Each point is reached from the start by the listed moves, each made once or not at all, plus a little noise. Is the number of moves made odd or even? Then give how often each move was made.

Moves:
(1): [ 31   9 -33  34  -4]
(2): [ 6 46 14  1 30]
(3): [  6 -15   6  -5  20]
Start: [-13  -1  -7   9  14]
Points:
[ -6 -16  -2   4  34] -> odd (0, 0, 1)
[ 30  39 -19  40  60] -> odd (1, 1, 1)
[-8 45  8 11 43] -> odd (0, 1, 0)

Moves:
(1): [  0  11  -1  -1   1  -6  -6 -26   6  -1]
(2): [-11  30   3  -1   8   4  13   9   5  18]
(3): [  8 -12  -5  -8  23 -12   7   3  -8   2]
(4): [ 23   5  11   2  -2   5  -7  -9 -16  11]
(5): [ -9 -15  26  -2  12   4 -22  -5   3   2]
(6): [-2  3 12 11  1  7 22 -8  1 -8]
(7): [  7  -5 -19   0   7  20  -6  -3   7   3]
(8): [ 23 -10   5  -6 -12  -5   4  -4  30   2]
(9): [ 10   1  -7  34   7 -13  -2   1   7  15]
Start: [-11 -10   3  10  -9   0  -8   4   1  -4]
Points:
[ 15  17  60  13  -2   9  -3 -39  30  22] -> even (1, 1, 0, 1, 1, 1, 0, 1, 0)
[ 35 -24  50  48  -2  -2 -14 -21  26  17] -> odd (0, 0, 0, 1, 1, 1, 0, 1, 1)
[-19  28  -2  21   6  25  17 -27  22   9] -> even (1, 1, 0, 0, 0, 1, 1, 0, 0)

Moves:
(1): [-9  4 -7  6 -5  1 -3 -6 -3  4  6  3  8  5 10]
(2): [-16   3  -2   8   3  12  -7  -8  -1   1   3   2 -10   4   8]
(3): [ 1  0 -7  0 -1  5  2  0  1  2 -8 -1  3  4  2]
(4): [ -7   5   0 -11   2   3   4  -3   2  -4  -1   7  -5   7   9]
(5): [ -7  -8  -9   7   1 -12  17   9   1  14 -14   4   2  12   4]
(6): [ -1  -9 -18  -1   1   3   5   4   3  -9   2   1  -3  -7   4]
(7): [  6  10   0   6   3  -8   0   1  12   0  -5 -12   7  13   9]
(8): [  3  -4  -7  -4  -7  10  12 -12   9   5   5   4  -4   2  -4]
(9): [-11 -11   1   3   5  -1   1  -2   3   6   4  -2   2   0   0]
(10): [ 1  6  4  6  4  6  3 -5  2  2 -3 -5  5 -6 -2]
(11): [ 0 -1 -3  2 -2 -9  3 -4 -6  2  1 -1  0  8 -5]
(12): [  6   5 -11   1  -4   0  -2  -6   7   7  -4   1  -1  -6  -1]
(13): [  1  -1   5  -6 -11  -4   3  -1   4 -13   4   2   6   5  -1]
(14): [-13  -5   9 -11 -12  -2   8   6  -2   3  -3   2   3  -1  17]
Start: [-3 -4 -6  3  3 -2  5  4 10  3  0  8 -8  9  1]
Points:
[-24 -18 -46  -1  -7  -8  60  -7  41  31 -26   4   1  33  33] -> odd (0, 0, 1, 1, 1, 1, 1, 1, 1, 1, 1, 1, 0, 1)
[-17  19 -12  -6 -21  -1  22 -10  32   4 -15   3  20  29  44] -> even (1, 0, 1, 1, 0, 0, 1, 0, 0, 1, 0, 1, 1, 1)
[-25 -18 -26  18  -6 -10  37 -12  33  20  -9   3  -2  58  13] -> even (0, 1, 1, 0, 1, 0, 1, 1, 1, 0, 1, 0, 1, 0)
[ -8 -20 -34   5   4  -1  10   0  24   8   3   8  -9  -5   3] -> odd (0, 0, 0, 0, 0, 1, 0, 0, 1, 0, 0, 1, 0, 0)

Moves:
(1): [  3  -5  14   9  -2   1  -2   2   0  -6   3   1  12  -3 -12   8  -1   7
  -2  -3   8   3   3 -12  -2   3   5]
(2): [ -2   9   9  14  13 -21   3   0   8   1  14   2  -4  -9   8  13  18   0
  -9   2  -2  -4 -12  13  -5 -14   8]
(3): [  1   3   3 -13 -10  -9   0   5  -7   9  -8  11  18   7   1 -19  -8  -8
  -6  10   5 -10  -6   3   1  -6 -14]
(4): [ 13   5   5   0   6   3  -3 -12  -8  -4  10  16   7  13   4   1 -10  -9
  -5  -2  -1   5  10 -10 -10   7 -10]
(5): [ 4 -1  9  1 -3  4  3  2  5 -3  4  0 -7 -7 -1 -1 -5  2  2 -1 -1 -8 -8 -1
  5 -8 -1]
(6): [  3 -10   2  -5  -2   3  12 -10   1   1  -3  11  -3  -6  10  -8  -2  -8
   0  13   5  18  12  11 -11   5  -1]
(7): [  9   3   3   2 -13   1  -2   7 -12  -8   0   6  11   5   3   3  -4  -9
  -8  -3   7  -2   3  -1   1   3   9]
(8): [ -8   3  -5   1   1   6  -4  -3   5  -6   7   8  -1  -4  -3   1  -3  -2
  -1  -7  11  -5   7   0 -10 -10   5]
(9): [ -5  11  -2   1   1   8   0  -4  -9  -5 -12  -3   1  10  -9  -9  -2   6
  -1  -1  14 -10   7   3 -10  -5  12]
(10): [  2  -3   7  -3  -2   0  -4  11  -5   8  -4   9  -7   6   1   7  -3 -10
  -2   6  10  -8  -7  -6   4   1  -2]
(11): [-6  0  1  4  4  1 -1  1  2 -2 -1 -1 -8 -3 -1 -5 -3 -4  0 -2 -1 -1  1 -2
 -2  5  4]
(12): [ -2   4   6 -11   7  -4   2   6 -13   5   7   4  -5   7   7   3   6   5
  -7  -3   4   9   4   4   2  -7   6]
(13): [ 9  8 -3 11  4 -3  1 -6  3  0  5  6 -1 -5 -1  3  4  8  2 -1  3  2  4 -3
  1 10  0]
(14): [ -2   4   2   3  -2   3 -13   4  -3  -1 -12   1   2  -6   7  -4   2   3
   4  -2  -3  -3   2  10  -2   0  -2]
(15): [ -6  -2   5 -11  -1  -7   8   8   7  -3  -4   6  -3  10   4   0   6  -6
   1   3   6   5  -3   5   3  -1  -4]
(16): [  0   3   4   4  12  -2   1   4 -14   4   5  -3   4  -5   4   1  14   6
  10  -1  -3  -2  -5   2   1  12   4]
(17): [ 14   6  -5   4  -4   0  -5  15   2  14   2  -5   4   5  -2  -3   3   6
   5  -5  -5 -11  -8  -6  -7   9  -5]
(18): [  4   8   5  -4  -1 -13   2  -1   1  12   5 -10  -1   3  16   7  13  -1
  13  10   0   5  -2  -1   5  -2  -8]
(19): [-12   5   1 -10  -5   3   4  -6   1  -3  -9  -6   1  -3  -8   2   4   0
   0  -2   4   2   4   7  -6   8   4]
(20): [ -6 -14  -3   4  -7   4  16 -14   9  -2  -1  -1 -17  -6  -1  -6  10 -15
   6  -4  -5   6  15  -8   9   1 -19]
(21): [  9  -9   1   9  -3 -13  -8  -5   6  -8   9   4  -7  -4 -10   2   5  -4
   5   5   3  -4  -6  -2   0   1   2]
(22): [ 16   3 -12  -1  -2  13  -6   3   3  -8   3  -5  11  -1   4  -9  -4  -7
 -10   3  -6 -16   9 -14   7   2 -11]
(23): [  3  -8  -2  -4   1  -3  -8   6   5  16 -15  -9   1  -1   0  -4  -6  -5
   2  -4   5  -8  -9  10  12   2   0]
(24): [ -5   8  -9  -7   7  -5   9  -3 -18   9 -23 -18   9  -1  18  -1  -8  17
  -4  -2  -6   0   7   7 -12  10  -3]
Start: [-12  12   5   4  -3  11   3   3 -21  -1   0  -3   1  12   8   6  -5  -2
  18   7   2 -16 -13  -6   6 -10   6]
Points:
[  4  20  35 -21 -13  18  -1   9 -35   0 -14  50  -3  21  31   7 -16 -32
   5   4  50 -10   7  20  -5   2  10] -> even (0, 0, 0, 1, 1, 1, 1, 1, 0, 1, 0, 1, 1, 1, 1, 0, 0, 0, 1, 0, 0, 0, 1, 0)
[ 16  21  29   1  -8   1 -10  -7 -16  -9  -1  25   3  21  14 -26  -2 -31
  20   7  42 -45  17 -24  14 -16 -28] -> even (1, 0, 1, 1, 1, 0, 0, 1, 1, 0, 1, 1, 1, 1, 1, 0, 0, 1, 0, 1, 1, 1, 1, 0)
[ 31  55  17   9   6  -8   3  30 -40  28  14   8  23  10  43 -21  17 -12
  10  16  37 -60 -14  12  -4 -13  15] -> odd (0, 1, 1, 0, 1, 1, 1, 1, 1, 0, 1, 1, 1, 0, 0, 1, 1, 1, 0, 0, 0, 1, 1, 0)
